Every row gives one point. The ring and each string are closed loops that go straight from each point to the next, and from the last back to the first. Before rounding, they use only three directions, however many columns there are. Count how often each string passes through the ring. Passing back the other way cancels.

Ring (10 x 4)
[[ 70 -29 -22 -12]
 [ 61  -2 -36 -11]
 [ 38  15 -34  -8]
 [ -5  23 -15  -1]
 [-32   9   0  14]
 [-36 -13   3  28]
 [-25 -39   1  38]
 [  2 -64   1  35]
 [ 29 -70   5  18]
 [ 58 -55  -3  -5]]
String (31 x 4)
[[  23  -75   47  -10]
 [  25  -88   21   18]
 [  33  -94  -27   56]
 [  24  -67  -36   52]
 [   7  -32    2   11]
 [ -24  -35   45   -1]
 [ -30  -36   43    4]
 [  -4  -26   18    2]
 [  10  -42  -43   52]
 [  -6  -55  -46   73]
 [ -39  -58    9   52]
 [ -30  -42   39   12]
 [  -6  -38   16   12]
 [  14  -50  -18   34]
 [  31  -71  -38   53]
 [  38 -107  -13   50]
 [  30  -86   28    9]
 [  73  -89  -32   30]
 [  63  -60  -32   19]
 [  36  -38   -3    0]
 [  32  -37   35  -29]
 [  80  -46    9  -34]
 [ 105  -44  -52   -2]
 [ 100  -40  -71   14]
 [  40  -28  -27   11]
 [  18  -23   34  -27]
 [  28  -28   41  -37]
 [  33  -32   10  -12]
 [  68  -46  -54   25]
 [  88  -75  -32   12]
 [  58  -83   20   -5]]
Times through: 0

Ring (6 x 11)
[[-39 -26  21  14 -11  24   8 -12 -13  11 -82]
 [ -9  -2  24   3 -28  39   8 -14 -23  31 -26]
 [-19  -6  17  -7 -17  19  25  -9  -6   7  21]
 [-38 -21  10 -11   2  -2  38  -3  10 -23  25]
 [-37 -31   5 -20  28  -4  43   0   4 -60 -36]
 [-36 -32   9 -11  24   8  30  -4  -6 -47 -81]]
String (28 x 11)
[[ -29  -12   20    4  -22   19   18  -11   -5   18    4]
 [ -15   -9   18   -7  -10   26   20  -10  -15    1  -23]
 [   6    3   21  -12  -16   41   15  -12  -29   11  -29]
 [   5    7   28    3  -35   52    1  -17  -34   44  -34]
 [ -23   -6   32   27  -49   47  -10  -21  -26   69  -51]
 [ -46  -24   25   24  -28   24    3  -15   -8   35  -55]
 [ -27  -19   16   -3   -3   19   21   -9  -10   -7  -44]
 [  -7  -10   16  -14    4   31   21   -9  -24  -17  -63]
 [ -30  -27   18    3    6   26   12  -10  -20  -13 -112]
 [ -58  -43   15   13   11    9   16   -8   -3  -21 -114]
 [ -69  -48   13   15   11   -2   21   -6    8  -23  -89]
 [ -43  -28   14    1    2    9   24   -7   -1  -15  -46]
 [ -20  -19   13  -13   12   20   26   -6  -15  -30  -66]
 [ -22  -20   13  -11   10   19   25   -7  -14  -27  -63]
 [ -34  -25   14   -3    5   14   24   -7   -7  -19  -55]
 [ -69  -46   15   19    5    2   17   -8    5  -13  -94]
 [ -70  -47   19   28   -2   10    7  -11   -1    2 -121]
 [ -32  -24   21   10   -6   29    7  -13  -20    5 -101]
 [ -11  -11   18   -6   -4   32   16  -11  -24   -4  -65]
 [ -14  -12   17   -9   -2   27   20   -9  -18   -8  -47]
 [   9    3   23  -10  -15   48    9  -14  -37   13  -58]
 [   5    9   30    6  -42   55   -2  -19  -36   54  -32]
 [ -20   -2   28   15  -44   36    4  -17  -16   55    2]
 [ -35  -16   20    7  -21   18   17  -11   -4   18   -5]
 [ -19  -12   16   -7   -6   22   22   -9  -12   -5  -25]
 [  16   10   19  -22  -13   41   21  -10  -30    3   -6]
 [  -1    6   21   -9  -28   33   19  -12  -17   24   28]
 [ -25   -4   22    6  -36   22   16  -12   -4   37   38]]
Times through: 3
